Each wall is flat, endless, passes through zero and stands at right angles to its row. A trip goes straight from one point to another. Which walls does it cross, in order?
(in the rows, 128 means zero)

Walls:
(1): [ 89 137]
(2): [ 94 104]
(3): [100 176]
(4): [62 84]
(5): [144 185]
Trips:
[141  92] to [86 68] -> 1
[151 118] to [185 146] -> 5
[152 100] to [179 150] -> 5
[169 166] to [162 113] -> 3, 5
[ 38 133] to [102 141] -> 5

Walls:
(1): [197  86 167 123 159 156]
(2): [ 82  67 142 133 146 134]
(3): [175  98 124 202  95 125]
Trips:
[163 110 152 129 172 129] to [114 162 136  59 115 101] -> 3, 2, 1
[126  72  96 176 183  71] to [ 82 200 125 141 180 120] -> 1, 3, 2
[167 173  97 102 217 147] to [ 75 139  68  96 138 130] -> 1, 2
[121 147 228 113  91 132] to [109 125 173  55 110 170] -> 2
[117  65 113 151 144 158] to [173 161 154 164  86 194] -> 2
[103 115 119  66  83  78] to [118 167 181 193  78 128] -> 2, 3
[105 120 134 123 140 135] to [ 58 102  96 150 118 112] -> none
[ 75 122 111 134  84 163] to [200 129 151 155 189  80] -> 3, 1, 2

Walls:
(1): [ 90  88  99 167  43 199 147 131 152 165 101]
(2): [193 141 112 136  94  76 123 126 156  88 154]
(3): [124 159  74 155 163  64 221 120 133 109 152]
(4): [ 95 145 119 183 107 166 131 139 197 143 111]
Trips:
[186 149 137 116 122 121  93 183 144  90 128] to [171 209 179  87 131  98  96  81 127 134  75] -> none
[164  65  82 135 157 138 173 123 176  66 196] to [143 146 128 118  76 137  50 175 150 137 178] -> 4, 1, 3
[109  84 117 145 137 183 113 129 149 111 212] to [ 90 120 111 128 183 115 141 132  74 180 135] -> 3, 4, 1
[ 98 125  56 156  40 121 168 140 127 134 138] to [140 128  75 123 131 205 159 159 190 113 108] -> 2
[147  90 168  99  94 124  83 135  84 147 100] to [ 82  99 135 208  92 134 183 151 140 151 118] -> 4, 3
[179 135 164  57 238 156  82  86 100  97  92] to [134  82 154  88 134 105  96 172 162 168 101] -> none

Walls:
(1): [132 143 108 143 185 125 101  95 123  94 206 175  77 114 159 127 166 114]
(2): [127  97 186 117  81  91 204 167  80 183  75 143 140 144  84  92 103 172]
(3): [119 121  95 245  80  98 124 142 128  82 135 119  38 139 146  99 147 116]
(4): [ 83  79 105 175 154 156  90 141 124 118 115 139 113 116 106  87  80 114]
(5): [109 164 155 102  82 170  97 143  29 162 110 156 114  97 157 163 128  58]
(6): [118 138 104 155 155 117 166  60 174 168 133 110 104  95 182  58 156 144]
Trips:
[123 155 164 125  86 193 125  79  97 127  99 111 121 142 126 113  88 153] to [118 109 100  88 158 176 182 110 141 201 201  75 139 158 139 116 189 132] -> 6, 4, 5, 2, 1
[166  61   7  90 111 127 110 113  95 128 175 144 160 122 114 169 151 149] to [147  82 120 171 176 126 143 150 141 170 122 155  76 130 124 131 118 115] -> 4, 3, 6, 2
[117  83 130 135  89 150 112 114 146  89 168  98 156 181  92 147 161  85] to [ 90  61 120 154 160 144 134 169 136  72 100  79  47  73 135 149 120  63] -> 1, 5

Walls:
(1): [158 123 125 164  53 202 110 156 115 201 157 152 146 125 112  93  68 135
 173 128 122 109  85  82 156 193 115  64 129 126  87 159]
(2): [ 81 180  96 181 190 153  99 158 187 164  52 123 178 122 151 122 116 109
  91 131  24 162 140  82  82 160 168  88 111 109 163  50]
(3): [172  44 109 145 121  78 139  45 144 110 172 132 151 136  92  98 183 173
 146 120  83 197 143  86 164  98  75  27 197 134 148 112]
(4): [152 134 151 156 142 237  99 148 163 182 131  72 101  96 102 128 183 183
 196  81 144  78 109 155 188 116 125 200 105 211 168  71]
(5): [128 158  92  99 123 142 178 109  92  85 124 131 142 154  84 144 132 132
  95  87 203 146  45  44 131  75 136 146 133 136 118 184]
(6): [110  65  67 144 146 133 167 116 181 115 124 130 122 130  19  75 148  93
 143 133 108 142 104 127  74 108  92 126 133 163 108 169]
Trips:
[120 117 111 110 117 138  81 123 145  87  96 126  91  82 176 182 219 118
  61 152  90 128 148 110 170 188 117 182 107 104 126 101] to [ 92  85 158 105 129  56 195 148 161 134  80 166 116 157 117 143  81  93
 158  88 133 117 181 112  85 145 145  51 166  89 139 124] -> 4, 3, 6
[131 129  95 157 117 107  74 182 210  91 160 116 178 129  97 120  90 113
 154 115 191  75  86 154 123 209 115 113 144 137 111 124] to [ 93 121 150 111 135 106 127 107 154 132 135 140  94  96 146 119  84  69
  85  78 109  89  70 133 175 164 132 130  80 165  82 172] -> 5, 4
[173 116 166  98 173  89 111 199 153 127 162 177 127 105 157 147 162 115
 115 178 183 128 124  73 146 131 125  64 178 162 107 212] to [177 111 112 120 102  97  86  97 144  75 203 102 104 174 150 118 109 101
 102 100 183 107 120 107  46 166 124  96  25  69 122  97] -> 3

Walls:
(1): [119 168 104 148 151 144 147 204 147  84 114 143 117  92 157 159 109 111
 126 208 165 104 184  90 181 114 151 114  81 104 101 112 143  81 205  78
 196  68 149 137 199 157  66 134 140  92 128  95]
(2): [173 116 165 127  69 176 111 116 111 161 177 178 103 125 176 124 114 139
 183 146 140 157 104 159 107 134 139 135 118 138 111 113 123  82  79 172
 161 176 149 120  94 138 100 101 104 127  90  60]
(3): [110 101 162 221 114 159  94 147 149 114 104 166 145 146 115 178 108 114
 141  95 113 178 148 146 131 178 109  89  82 104 120 116 184 124  98 116
 174 121 162 122 147 161 153 125 142 175 173 181]
(4): [ 88 152 134 164 173 169 123 123 148 116 134 177 161 131 153  44  94 119
 160 145 138  87 117 154 132 201 137 106 148 136 207 186 108  79 189 113
 183 113 107 107 136 121 125 100 132 205 151 105]
Trips:
[194  89  54 142 165 166 145 166 181 103 139 108 108 103 113 146 165 134
 112 153 175 121 117 124 135  52 119 125 130 181 103 141  98 146 145 117
  68 124 123 130  79 149 204 154 193  92  75 117] to [100  98  91 120 122  79 116  93 150  94  85 154 147  97 130  64 123 124
 162  90 159 127 140 177 130  54 134 164  87  58 144 141 104 117 143 126
 181 144 158  99 116 152 135 178 160  92 134  94] -> 4
[ 85  62 159 150 184 113 142 138 184 144  91 154 165 145 133 151  93 162
 148 178 170 100 157 125 160 105 207 152  55 127 123 115 100 108 155 109
 103 174 122  68  87 176 128 128 181 100  90 176] to [119 122 134  70 128 149 152 117 147 148 126  90 154 137 125 114 129 116
 128  76 102  66  79 182  67 166  96 102 111  95 147 146 127  74 154 124
 144 176 131 121 136 177 117 165 118 135 166 151] -> 1
[104 140 161 154 112 162 175 125 120 108 104 146 131 194 128 192 137 144
 136 163 112 133 101 119 112 104 145  91 167  55  93 131 105 170 111 115
  76 158  75  81 107 147 149 160  74 108 138 125] to [113 102  61  67  76 139  49 111  82 161 114  94 136  97 163 126  48 135
  85 145 152 126 119 139 166 163  88 113 153 100  62 181 159 147  90 121
 115 108 125 133 132 137 139 152 108 105 115 111] -> 2, 3
[128 144  87 136 165 162 116  85 171 124 185  90 135 158 126 182 126 117
 163 241  96 125 100 138 101 146 124  97 177 111 112 118 129 153  67 143
 179 178 125 131 134  82 135  93 133 173 113 142] to [159 134  92 114 142 112 169 146 105 114 107 114 168 121  73  76 122 148
  98 102 103  85 171 166 130 204 145 130  93 169 153 144 165 152 170 160
  62  95  88 148 145 137  95 151 140 153 125 108] -> 3, 2
[147 116  35 133 118 104 103 139 183 157  65 103 182 107 161  91  98 110
 134 111 103 150 165 119 128  93  80  77 126  99 134 129  59  96 164 114
 127 131 112 133 118  86 114 193 104 118 120 118] to [111  76 110 117 102 122 102 168  75 127  96  84  98 138 104 132 198  90
 171  81 175 111 140 166  73 154  74 140  96  81 217 121 136  88 137 139
 148 149 129 136 152 107  91 171 123 143 125 143] -> 3, 1
[127  32 128 118 133 103  96   7 108 125 126 114 191  96 157  99 113 145
 146  88 103  90 129 101  89  96 149 149 144 121  91 134 130  80 189 145
 118 120 134 112 129 136 201 129  65 144 140 103] to [105 119  80 145 133 122 114 144  66 168 114 101 130 122 160  90 159 149
 105 151 129 150 117 136 102 136 139 119 126 142 129 102 177  85 107 121
 127 113 149 110 153 111 135  88 153 122 128  99] -> 1

Walls:
(1): [ 62 143 165 110  75  88 121 185 168 115 167 139  90 115 120 164 104 146
  99 120 124 129 149  77 138 136 107  75  93 145 117 115 186 188  75  95
 120 173  61 146  93 173 135 153 157 162 114 184]
(2): [173 136 114 110 119 177  57 168  99 138 147 238 149 186 114 111 120 160
 100 182 119 137 143 145 124 173  98 121  63 129 144 105 132 171 177 106
  92 163 145  56 134 116 152  97 180 145  63 128]
(3): [167 183  74  87  36 172 189 127 237 146  99 100  86 109 119 137 119 113
 137  99 127 144 110 191 199  72 154 202 139 174  55 170 144  79  83 107
 116 119 193 115 127 188 198 167  72 111 102  98]
(4): [127 163 103 151 151  71 111 177 170 160 159 133 226  71 131 102 105 152
 132 120 107 112 136 124  90  59 168 140 197 135 130 110  77  78 150 100
 136 130  80 154  83 102 112 162  13  98 109  98]
(5): [ 98 127 113 160 149 172 166 135 103 166 170 162 132 113 160 171 186 190
 143 106 140 157 153  71  99 109 160 107 122 137 103 158  99 123 154  46
  93 135 113 124  77 100 119 177 134 169 101  42]
(6): [ 89  92  36 127 120  78 140 152 127 170 138 141  68  68  78 151  81  71
 124  87  66 195  83 135 157  96 128 150 131 117 156  63 172 105 143 147
 128 106  64 162  88 113 173 139  92 120  76 172]
(7): [161  53 168  22 146 163 155 121  93 124 108 162 136 102 178 137  93 189
  61 247 149 174 113 116 166  40  97  90 112 182  96 131 112 165 122  94
 157 125  88 139 158  94 120 168 167 142  90 118]
Trips:
[117  72 169 152 166 151 193 120 110 140 163 180 119 153 124 122 122 144
 177  76 157 129 118 168  71  97 195 164 157 149  72 114 121 123 148 108
 171 181 194 139  97 124 155 112 150 169 131  89] to [132  77 138 123 121 174 128 133 110 113 167 103 172 147 117 110 139 148
  71  80 109 188 220  78 199 170 157 124 194 168 132 113 155 127 114  95
 140 152 179 119 122  38 191 136 186 100 158  97] -> 4, 7, 2, 3
[130  88 153 133 155 114 104 128  96 127 117 163 156  95 128 125 139 164
  62 150  96 108  94 116 116 153 149 186 138  96 153 180 154 136 147 147
 166 117 144 158 144 158  77 130  85 130 153 158] to [ 97 134 158 166 102  87 148 164 105 120 161 105 175 138  55  91  99 125
 144 126 156 137 145 138 128 162  86 128  71 125 140 226 172 187 200  85
 126 122 107 169 129  99 106 154 104  96 153 195] -> 7, 1, 2

Walls:
(1): [154 170 123 156 185 121 174 158 134 143  84 139 115 107 148 162 173 139
  86 135  71  70  91 159 151 118 128 115 113 108 168 148 153 116 198 130
 118 129 142 162 134 135 105 137  98 117 108 148]
(2): [170 139  83 130 131 136  87 127 104 154 121 116 102 135 138 154 122 120
 134 133 168 133 128 114  64 123 114 149 130 113 164 148 132 127 141  85
 172 105 112 130 128  98 109 105 139 163 163 114]
(3): [141  82  92 177 131 217 105 181 120  72 132 147 153 127 128 116 105 172
 133 137 132 107 133 131 185 166 141 173  95 105 185  93 215  92 124  97
  97 141 163 120 152 156 140 147 152 132 152 188]
(4): [ 96 124 106 200 153  72 133  93 124 119 164 102  90 142 145 149 162 142
 150 107 151 104 144  95 158 117 134 101 164 143  67  96 154 120 135 117
 101  99  61 121 147 145 157 153 125 140  59 137]
(5): [127  80  91  97  81 128 101 125 171 156 145 126 136  89 131 137 123 115
 177 110 103 129 171  97 133 201 176 133 193 151 176 153  65 164 156 125
 127 203 115 145 136 112 125 153 128 123 131 103]
(6): [151 121 161 144 108  69 150 181  71  96 115  43 110 106 150 145 156 133
  74 126 121 143 156 144  68 117 113 118 131 148 138 131 150  98 196 139
 155 115  86 134 127 145  95 155 130 133 154 134]
(7): [148 172 135 238 137  82 149 172 122 156 120 184 125 107  74 140 133 161
 135 141  86 141 101 128 129 179  65 100  70 139 116  99 107 107  98 103
 155 152 145 135 166 135 141 175 191 138 169 103]
(8): [191 144 148 142 153  61 115  72 140 108 122 183 152 107 132 104 240 104
 196 131 147 173 116 142 127 128  83 115 134 155 151 150  96 137 173 111
 163 115 154 147 156  88  76 100 139 204 141  93]
(9): [180 160 120 135  76 129 126  70 104 152 108 153 200 124 105 171 157 114
 157 214 105 170 115 150 169 200 114 179 119 139 101 144 110 100 111 139
  99 178 145  75 135 112  96 138  89  59 139  90]
(10): [127 101  71 141 117  71 119 127 124 129 142 131  90 112 105 135 179 146
  72 120 153 148 145 150  84 101 106 144 151 180  99  86 149 127  82 166
 111 188 149  96 118  80 161 112 151 129  82 136]
(11): [111  75 105 116 146 129 142 142  94 133 126 127 173 118  80  97 109 127
 111 122  57  95 119 119 138 154 130  91 136  84 182  91 113 162 162  97
  94 138 158 118  59 122 115 142 109 157 207 157]
(12): [213 219 122 111 148 114 136 108 146 135 170 177 107 148 138  36 152 186
 155 106 159  86 185 137  90 108  92 124 135 145  92 142 112 173  98 158
  78 150 119 136 119 156 121 112 172 153 155  99]
Trips:
[135 163 144 171 117 178 119 162 162 110 151 161 115  85  71 150 142 144
 128 147  88 136 112 142 139 133  67 167 121 164 118 148  93 141 182 112
  76 145 134 146 134 135 147 154 153 153 134 121] to [120 141  99 106 158  88  96 173 120  98  99 150 131 153 168 187 178  89
 142 129  44  79 138 142 103  96 103 116 166 125 170  92  92 171 127 117
 163 120 206 127 166  75 200 134 142 171 115 152] -> 10, 9, 2, 12, 3
[ 82 147  93 119 227 130 162 158 147  88 153 135 151 208 100 137  61 123
 147 107 127 121 113 147 183 136 171 121  82 105 106 122 156 143 115 129
 181 125 147 139 155 150 164 123 146 174 141 124] to [161 190 125 189 134 133 165 162 130  90 120 180 121 154 145 106  96 171
 162 161 162 123 125 123 163  76 123 128  61  99 142 124 114 139 134 177
 125 159 117 115 194 116  80 164 132 156 135  92] -> 12, 11, 8, 4, 9
[ 67 136 142 114  83  88 165 104 156 124 126 128 128  43  95 105 152 143
  98 144 189 106 185  99  92 162  98 198 126 147 113 115  91 182  55 132
 165 133 115 147 155 131  77 191 121  75 103 174] to [102 169 131 105  99  26 175 116 109 117  86  75 170 122 103 132 177 190
 162 196 112  90 138 134 121  76  94 121 151 124 104 116  85 117 143 132
 135  99 160  85 176 130 160  99 111 115 134 111] -> 8, 5, 1

Walls:
(1): [139 125 193 126 116 119  91  85  68 137 105  72 200 171 147 107 177  62
 111 133 157  97 113 143 158 152 129 169 207 107 124 148 132 147 133 110
 110 103 194 187 158 100  78 140  86  71 127 123]
(2): [ 74 135 123 176  80  96 105 132 132 129 145  67 113 195 159 113  93 127
 122 113 170 102 131 113  96 128 170 170 200 163 188 143 159  92 156 153
 125 128 113 101  93 130 117  76  95 124 151 141]
(3): [ 88  82 112  88 177 116 155 115 123  90 144 157 149 106  64  82  70  34
 132 162 117 128  98 101 222 130 110 125  99 126 133 139 131 125 157 100
  81 160  98  77 101  65 199 148 146 199 145 128]
(4): [168 130 103 114 213 144 120 211 156 158 117 116 117  92  58  69 136  99
 139  99 139 107 194  94 101  93 170 165 122 101 113 103 139 154 159  88
 151 120 134 120 111 143 102 180  13 119 138 156]
(5): [ 98 182 129 161  92 191 131 129 182 162 160 173 156 181 151  95 155 126
  86 153 160  92  87 190 179 105 146  77 190 160 102 146  99 168 117 172
 140 114 143  78 112 206 121 132 165 142  90 101]
(6): [ 64 109 187  75 159 154 199 141  93 149  97 152  98 142 150  90 112  92
 138 106 139 147 118 191 123 137 227  30 126 100  60  90  97 111  96  95
  97 150 215 117 142 116 165 137  95 161 150 143]
(7): [179  85 139 106 142 173 146 222  69 108 131 156 128 103 113 191  72 157
 204 170 117 122 114 122 118 179 109 110  81 121 132 146 157 112 205 128
  86 115 100 187 111 153 184 172 144 128 168 135]
(8): [106 138  84 100 148  82 168 104 106 161 211  92 135 141 132  75 198 172
 130  76 130 141 118 128  78 111 115 124 132 123  41 156 159  99 142 237
 120 184 108 144 111 102 118  94 140 202 190 177]
Trips:
[131 158 116 134 151 135 138 112 132 104 142  82 149 100 100 198 151 181
 128  52 135  84 112 153 110 125 133 144  58  68 108 110 121 161 146 100
  95 174 229 116  76 162 126  96 141 129  81 119] to [132 108 107 128 110 216 109  92 140 175 185 134  90 139  96 100 168 120
  98 125 141 160 113 117 183 172 154 121 128 101  85  94 170 115 198 149
 121 127 124 123 188  89 105 127 132 164  83  57] -> 5, 1, 3, 4
[158 141  92 118 136 119 129 114 167 114 114 176  83  92 148 162 164 108
 160 168 103  74 147 133 104 147 173  87 120  85 133 126 239 134 133  60
  97 139 128 169 116  63 158 131  85 175 123  93] to [156 152 167  97  99 138 159 162 121 121 106 106 199 155 103 190 165  72
 131  77  64  55 138 131 183  65 121 163  73 107 150 142 124 118 216 152
 128 122  70 108 116  89 116 104 101  74 163 112] -> 6, 1, 2
[233 152  95 112  95 175 149 124 149 106 113 126 135  95 108 117 144 137
 102 190 213 116  94 136  74 106 133  43 155 107 136 110  98  88 182 109
 104 149 156 144 119 154 107 113 126 149 107 139] to [ 73  94 139 192  79 161 152 110 107 109 203  90 173 164 101 115 132 138
 104 180 249 112  78 138 107 127 162 141 147 147 180 156 180 138 170 126
 119 159 153 181  50 133  80 152 152 106  84 123] -> 1, 2, 4, 6, 8
[120 164 145  89 137 122 136 114 161 162 173 165 127 109  65 193 169 130
  37 150 178 121 174 148  82  97 116 143 107 135  80 132 174 122 120 145
 115 158 112 132 163 113 127 163 145 120 146 163] to [156 124  86  94 128 152 137  76 116 104 167 159 108 175 108  96 156 133
 130  78  82 110 170 133 143  85 183 134 140 115 104 146  77 104 136 144
 107  44 145 178  70  65 102 208 152 138 145 100] -> 6, 1, 3
